Each point is reached from the start by the listed moves, each made once or not at all, plus a little noise. Is the number of moves made odd or even? Then give how often each move was made.
(in the rows, 128 means zero)

Moves:
(1): [190 121 150 138 102]
(2): [121 181 123 101 100]
Start: [137 140 110 148 143]
Points:
[198 135 133 157 117] => odd (1, 0)
[191 187 128 131  89] => even (1, 1)
[130 193 103 122 114] => odd (0, 1)

Moves:
(1): [184 146 145 137 101 127 147 113 135 106 140 123]
(2): [108 200 131 134 155 110 125 148 151 131 143 119]
(3): [109 135 182 122 111 136 148 127 125 136  94 140]
(4): [114 110 135 200 103 121 132 135 120 150 127 131]
(5): [162 116 144 139 201 123 128 110 135 134 114 145]
(6): [129 133 130 128 137 172 129 128 115 146 140 129]
(7): [125 127 121 133 133 121 171 126 121 128 132 134]
(8): [129 128 127 127 131 132 125 181 129 116 124 126]
(9): [127 104 139 138 133 149 161 133 207 143 148 125]
Start: [125 138 136 121 102 103  72 120  78 142  95 113]
Points:
[ 68 175 211 200  89 104 127 155 170 189  96 114] => even (0, 1, 1, 1, 0, 0, 0, 0, 1)
[159 141 211 137  78 169 182 162 135 149 109 133] => even (1, 0, 1, 0, 0, 1, 1, 1, 1)
[174 219 225 148 169  76 152 105 104 143  80 133] => odd (1, 1, 1, 0, 1, 0, 1, 0, 0)
[112 120 141 196  80  96  65 131  75 163  98 114] => odd (0, 0, 0, 1, 0, 0, 0, 0, 0)
[199 213 175 146 184  85  80 158 117 120 105 119] => even (1, 1, 0, 0, 1, 0, 0, 1, 0)
[160 204 230 208 135  79 108 112 109 153  67 134] => odd (1, 1, 1, 1, 1, 0, 0, 0, 0)
[126 109 139 139 117 111 145 121 147 156 124 119] => even (0, 0, 0, 0, 0, 0, 1, 0, 1)

Moves:
(1): [192 132 153 113 131 135 141 127 127 128 151 122 129 135 129 146 139 139
 149 123 126 129]
(2): [132 191 124 128 135 119 133 133 106 124 117 123 120 122 131 146 119 138
 128 126 126 125]
(3): [ 97 119 177 105 128 134 134 137 129 130 132 123 130 127 141 131 138 128
 133 124 131 119]
(4): [124 117 159 184 118 120 123 113 126 141 132 117 117 122 130 126 137 153
 140 114 130 132]
(5): [125 125 138 130 188 132 136 138 129 130 132 117 109 135 122 119 136 122
 137 138 130 135]
(6): [114 135 129 131 118 187 140 116 126 117 148 118 129 128 124 134 140 134
 131 120 136 138]
(7): [121 124 137 137 133 132 187 129 130 124 119 140 133 116 107 131 140 120
 127 157 118 129]
(8): [123 117 116 146 121 134 130 204 103 124 127 135 122 137 114 133 111 140
 146 103 124 129]
(9): [129 139 128 125 118 128 135 144 175 127 123 123 134 130 139 129 124 123
 122 139 128 147]
(10): [124 129 132 113 116 131 133 142 120 190 123 150 103 148 128 101 124 126
 144  99 126 140]
(11): [117 133 128 132 126 108 153 127 143 143 186 149 127 115 125 135 150 126
 108 129 146 125]
(12): [127 140 133 147 132 139 116 119 130 129 111 181 157 113 139 133 119 125
 154 123 133 144]
(13): [124 124 123 127 131 126 126 119 134 147 143 106 170 134 125 132 132 130
 128 131 125 134]
(14): [114 132 139 146 125 101 146 118 111 110 127 142 132 182 134 130 125 120
 117 136 139 142]
(15): [138 111 101 127 124 133 153 126 103 127 125 123 127 101 208 137 133 147
 107 137 142 140]
(16): [127 112 126 126 138 131 120 119 131 149 123 131 121 134 123 163 131 121
 119 124 121 130]
(17): [143 142 134 128 121 119 113 147 138 122 104 131 133 135 134 120 194 132
 130 138 109 148]
(18): [121 123 122 123 136 117 129 129 131 134 127 137 118 139 110 128 127 168
 126 133 135 126]
(19): [115 118 110 113 115 106 134 118 132 111 130 111 110 131 141 127 127 124
 180 116 120 134]
(20): [126 137 124 132 115 142 118 131 113 136 130 122 118 135 127 139 127 120
 139 175 144 131]
Start: [118 118  92 111 119 152  92 116 134  99 157 120 144 149 142 165 124 108
 118 117 117 125]
Points:
[104 174  71 101 107 178 200 143 165 189 190 147 153 143 186 211 231 161
  80 140 121 199] => odd (0, 1, 0, 0, 0, 1, 1, 0, 1, 1, 1, 0, 1, 0, 1, 1, 1, 1, 0, 0)
[135 161 106 123  52 166 134 193 148 143 222 164 174 239 168 185 202 113
 226 123 137 235] => even (1, 0, 0, 0, 0, 1, 0, 1, 1, 1, 1, 1, 1, 1, 0, 0, 1, 0, 1, 1)
[161 216  82 108 138 194 156 124 154 101 226 118 173 128 248 225 223 133
 195 171 147 217] => even (1, 1, 0, 0, 1, 1, 0, 0, 1, 0, 1, 1, 1, 0, 1, 0, 1, 0, 1, 1)
[148 176 148 184 157 181 110 178  70 108 170 104  85 249 110 241 203 179
 170 133 131 183] => odd (1, 1, 0, 1, 1, 1, 0, 1, 0, 0, 0, 0, 0, 1, 0, 1, 1, 1, 0, 1)
[ 85 107  56 115 105 113 201 117 181  95 179 185 159 100 209 189 151 149
 149 153 138 168] => odd (0, 0, 0, 0, 0, 0, 1, 0, 1, 0, 1, 1, 0, 0, 1, 0, 0, 1, 1, 0)
[ 86 112  84 144 139 205 198 212  65 137 133 150  89 228 171 162 204 158
 141 176 131 204] => even (0, 0, 0, 0, 1, 1, 1, 1, 0, 1, 0, 0, 0, 1, 1, 0, 1, 1, 0, 1)

Moves:
(1): [139 114 135 138 132 128 146 143 132 128 123 134 152 123 132 151 107 147
 107 120 123 111 150 118]
(2): [114 111 123 130 115 126 118 116 135 117 123 122 126 135 127 137 141 160
 124 154 122 123 110 145]
(3): [130 126 127 152 122 119 145 143 124 112 112 104 114 129 143 122 136 147
 106 132 132 142 136 133]
(4): [108 115 120 131 120 133 124 114 127 107 145 143 113 121 140 135 137 123
 137 119 119 140 157 153]
(5): [122 129 137 140 139 136 147 152 111 112  94 146 128 133 138 135 151 144
 149 140 108 124 158 137]
(6): [113 125 116 127 120 118 118 112 133 123 165 127 145 142 132 129 122 101
 103 128 136 125 124 138]
(7): [142 121 120 130 132 118 121 128 142 123 130 137 127 151 128 133 132 127
 136 147 117 128 124 110]
(8): [121 126 127 130 136 126 137 124 113 111 129 129 127 134 135 125 113 117
 115 122 124 128 138 118]
(9): [130 116 111 153 161 112 129 140 146 135 125 163 113 116 123 133 110  99
 133 114 132 131 111 127]
(10): [125 126  97 117 137 130 138 111 131 112 133 147 131 124 138 145 114 117
 111 140 135 127 141 140]
(11): [133 111 132 123 139 110 102 121 115 125 133 137 126 117 106 133 138 143
 130 129 118 112 128 127]
(12): [141 145 148 143 142 134 127 108 112 143  91 118 137 142 147 135 120 116
 119 149 133 110 134 110]
(13): [128 124 117 133 143 109 118 118 107 144 111 111 117 136  95 141  90 133
 137 144 110 107 117 144]
(14): [125 127 148 106 120 131 127 113 118 134 131 143 134 128 129 125 135 124
 132 139 135 139 137 137]
(15): [126 136 114 136 133 127 123 139 133 124 134 133 126 133 154 123 117 121
 140 149 140 139 125 115]
(16): [111 131 102 138 104 126 150 150 146 104 121 142 133 118 113 143 120 132
 157 144 127 130 124 121]
(17): [127 107 120 130 132 120 103 130 126 121 125 125 116 135 122 137 126 128
 110 124 124 121 136 129]
(18): [118 122 128 131 133 109 123 134 136 118 127 105 134 146 136 134 135 130
 135 132 136 137 121 106]
(19): [144 131 123 129 111 125 141 123 133 131 138 150 124 133 139 140 140 137
 122 122 123 119 130 121]
(20): [141 106 136 106 132 134 129 125 134 111 145 141 151 131 116 129 123 160
 148 147 169 131 119 140]
(21): [137 152 137 126 141 120 126 110 153 146 116 166 111 129 125 117 116 142
 119 144 137  94 124 138]
(22): [126 150 105 135  99 127 137 116 142 147 127 122 141 132 134 102 130 135
 119 125 131 122 111 145]
(23): [121 121 131 135 147 133 131 137 115 151 140 152 123 106 101 114 135 125
 166 116 137 135 124 115]
(24): [136 115 112 136 117 119 153 140 141 129 129 113 122 115 126 122 129 120
 120  96 118  94 134 149]
Start: [135 148 139 110 126 112 121 122 123 129 117 123 119 109 152 147 118  96
 111 111 119 153 125 137]
Points:
[124  77   7 126 121  22 130  95 182 114 179 219 147 125  99 183  80 116
 178 188 156 108  57 165] => even (0, 1, 0, 0, 0, 1, 1, 0, 1, 1, 1, 0, 1, 1, 1, 1, 0, 1, 1, 1, 0, 1, 1, 1)
[116 119  60 128 169  58 122  86 149 100 155 230 175 137 154 159  72  54
 169 198 195 154  95  91] => even (0, 0, 0, 0, 0, 1, 1, 1, 1, 1, 1, 1, 0, 1, 1, 1, 0, 1, 0, 1, 0, 1, 1, 0)
[132  85  39 209 166  11 128 159 164 108  96 231  46 117 101 183  99 135
 144 172  83  60 110 165] => odd (0, 1, 1, 0, 1, 1, 1, 0, 1, 0, 1, 0, 1, 0, 1, 1, 1, 0, 1, 0, 1, 0, 1, 1)
[129 109  97 188 158  79 109  91 171 128 123 209 120 123 184 145  76 135
  77 166 191 112 122 180] => odd (1, 1, 1, 1, 0, 1, 0, 0, 1, 0, 0, 1, 0, 0, 1, 0, 1, 0, 0, 1, 1, 1, 1, 0)
[163 100 158 120 151  66 152 124  84  73  57 181 171 162 130 234  86 171
 163 209 104  95 168  91] => even (1, 0, 0, 0, 1, 0, 1, 1, 0, 0, 1, 1, 1, 1, 0, 1, 0, 1, 1, 1, 0, 0, 0, 0)
[132  83  96  97 108  86 177 124 151  60 149 179 186 146 209 207 124 148
  95 169 157 118 163 174] => odd (1, 1, 0, 0, 1, 1, 0, 0, 0, 1, 0, 0, 0, 1, 1, 0, 0, 1, 1, 1, 0, 0, 0, 1)
[170 107 113 167 196  42 104 125 138 133 114 237  46 109 125 147 111 114
  98 109 109 108 123 101] => odd (0, 0, 1, 0, 0, 0, 1, 1, 1, 0, 1, 0, 0, 0, 0, 0, 1, 0, 1, 0, 1, 0, 1, 0)
